Each row is a point. Each table stands for the endless flat space through its points: a line for two points, a plane for three, and so on. The two share one point or none. Which?

First, 3 rows:
[[ 2.8 -3.6  1.4 -5.5]
 [ 1.3 -1.6 -0.6 -0.5]
 [ 2.3 -2.6  1.3 -4.1]]
Second:
[[ 0.5 -3.9  0.6 -3.9]
 [ 2.3 -0.3  1.2 -2.7]]
They share: no point

First:
[[-0.6  2.7 -2.8  2.4  0.1 -1.1]
 [ 0.8  1.3 -3.0  3.0 -0.3 -0.5]
 [ 0.2  3.4 -2.4  2.1  0.6 -0.2]]
Second (2 x 6):
[[-0.6  2.0 -2.8  2.2  0.5 -0.2]
 [-2.0  2.0 -2.6  1.2  1.7  1.0]]
They share: [ 0.1  2.0 -2.9  2.7 -0.1 -0.8]

First, 2 rows:
[[ 1.4  4.2  0.5  2.0  4.2 -1.0 -1.0  1.3 -3.5]
 [ 1.5  3.6  0.4  1.3  3.8 -0.9 -1.5  0.9 -2.9]]
Second:
[[ 1.0  5.0  1.4 -1.4  2.2 -2.3 -4.9 -2.1 -3.3]
 [ 2.4  0.6 -0.6  0.2  3.8  0.1 -0.8  1.5 -0.4]
 [ 0.7  3.0  0.5  2.4  1.5 -1.3 -3.9 -0.5 -2.8]
 [ 1.2  2.0 -0.1  1.7  2.5  0.7 -2.1  0.9 -2.0]]
They share: [ 1.7  2.4  0.2 -0.1  3.0 -0.7 -2.5  0.1 -1.7]

First, 3 rows:
[[-0.5  2.5  2.8  0.8  0.3  5.1  0.7 -2.7  0.6  1.4 -1.4]
 [ 0.1 -0.6  1.5  1.5 -3.7  3.1  2.1 -0.5  0.6  0.8  1.0]
 [ 0.7  2.8 -0.8  0.2  0.3  2.1  2.5 -1.8  0.6  3.2 -1.1]]
Second, 2 rows:
[[ 0.4  2.7  0.2  0.3 -0.9  2.5  1.6 -1.7  1.3  2.8 -0.2]
 [ 0.7  0.9 -0.7  0.9  0.3  2.5  3.7 -1.4 -0.8  2.2 -1.7]]
They share: [ 0.5  2.1 -0.1  0.5 -0.5  2.5  2.3 -1.6  0.6  2.6 -0.7]

First, 3 rows:
[[ 2.7  0.4 -3.0  3.1 -1.9 -2.5 -0.6 -2.1 -2.3  0.3 -4.4  4.0  0.0  0.6]
 [ 1.2 -2.6 -3.0 -1.4  1.4 -4.0 -5.4 -3.9 -2.6 -2.7  0.4  2.2 -4.5  4.5]
 [ 0.3 -0.8 -3.0 -0.5  1.7 -1.9 -4.8 -2.1 -1.1 -3.3  0.4  0.4 -3.0  4.8]]
Second, 2 rows:
[[ 2.1  0.0 -2.5  0.7 -0.2 -1.4 -3.1 -2.6 -1.5 -1.9 -2.3  0.8 -1.8  3.1]
 [ 2.8  0.1 -2.6  0.5 -0.5 -0.8 -3.7 -2.4 -1.9 -2.3 -1.9  0.0 -2.0  3.4]]
They share: no point

First (3 x 18):
[[-2.9 -2.1  4.3  0.7 -2.4 -0.9 -0.7 -2.0  1.2  3.0  1.3 -1.2  2.1 -1.6
   1.5  1.3  2.3 -0.1]
 [ 0.4 -3.2 -0.4  4.0 -0.9  0.9 -2.4 -4.5  0.7  3.1  4.1  4.9 -3.2 -2.8
   2.3 -2.1 -0.3  0.7]
 [ 0.1 -3.1 -0.7  4.5  0.2  1.9 -3.7 -4.2  1.4  2.0  3.7  5.0 -3.3 -2.4
   3.1 -2.3 -1.3  0.7]]
Second:
[[-0.9 -3.4  2.2  2.1 -0.9  0.1 -1.8 -2.7  0.5  3.2  2.9  2.2 -1.0 -2.7
   1.5 -0.6  0.3  0.8]
 [-2.4 -1.0  1.0  3.6 -1.5  1.3 -3.0 -3.9  2.9  1.1  1.7  1.3  0.2 -0.6
   3.9 -0.3  0.9 -0.7]]
They share: [-1.4 -2.6  1.8  2.6 -1.1  0.5 -2.2 -3.1  1.3  2.5  2.5  1.9 -0.6 -2.0
  2.3 -0.5  0.5  0.3]

First (7 x 24):
[[-0.7 -3.9 -5.7  3.2  4.5 -0.8  1.8 -2.8  0.8  7.1 -0.1 -1.4  1.1  4.4
   1.9  4.1  4.5 -5.2  0.1  0.4 -5.3  1.8  4.5  2.1]
 [-0.2 -4.1 -0.1 -3.1  1.0 -2.1  1.8 -2.7  0.1  0.6 -2.7  0.3  4.6 -1.8
   3.2  3.2  1.2 -2.4 -2.6  2.4  0.5  4.7  3.0  2.8]
 [-1.1 -4.3 -1.4 -0.8  3.0 -2.9  1.8 -3.3  0.1  3.5 -0.5 -0.4  3.6  1.8
   3.3  3.4  1.7 -5.2 -1.9  1.3 -1.3  5.1  5.2  4.4]
 [ 1.6 -5.4 -2.1  1.1  2.1 -0.2  0.8 -0.1 -0.8  3.9 -2.1  0.1  3.2  0.3
   1.1  4.9  4.6 -1.3 -0.9  1.9 -2.1  2.9  3.2  1.8]
 [ 3.0 -2.4 -5.1 -2.9 -3.3 -1.0  2.4 -0.8  1.8  5.4 -4.8  0.2  5.7 -1.3
   1.6 -1.0  3.3 -1.5 -4.5 -0.1 -2.1 -1.4  2.1  1.8]
 [-1.6 -4.7 -4.0 -4.1  1.3 -1.1 -0.6 -5.2  1.1  4.6 -3.8 -1.1  2.6 -0.6
   1.1 -0.1  4.8 -1.4 -3.6  1.0 -2.0  2.1  1.8 -0.5]
 [ 2.7 -3.7  0.2  0.7  2.8 -0.8 -1.3 -0.2  4.7  2.2 -0.3  0.5  1.1 -1.3
   0.3  1.4  1.4 -2.1 -2.1  1.2 -0.3  3.2  1.2  0.2]]
Second (3 x 24):
[[ 0.7 -0.7 -2.2 -2.7 -0.8 -1.9  2.6 -5.7  4.3 -0.6 -1.5 -0.1  6.4 -1.4
   0.8  2.8  3.0 -1.0 -0.4  2.9 -4.2  0.8 -0.3  2.0]
 [ 3.7 -2.7 -3.2 -2.7  2.2 -1.4  0.6 -3.2  1.3  0.9 -1.0  2.9  2.9  1.6
   2.8  1.8  1.0 -3.5 -3.9 -0.6 -2.7  1.3  3.2 -1.0]
 [-0.5 -4.3 -2.8  1.5  1.6  0.8  2.0  0.6  1.3  4.5 -4.2 -1.9  1.3 -2.6
   2.0  3.4  3.0 -1.3 -0.7  2.6 -0.3  2.3  1.2  0.8]]
They share: [ 1.0 -3.1 -2.8 -0.6  1.3 -0.4  1.7 -1.8  1.9  2.4 -2.7 -0.1  2.8 -1.1
  2.0  2.8  2.4 -1.9 -1.6  1.7 -1.8  1.7  1.5  0.5]
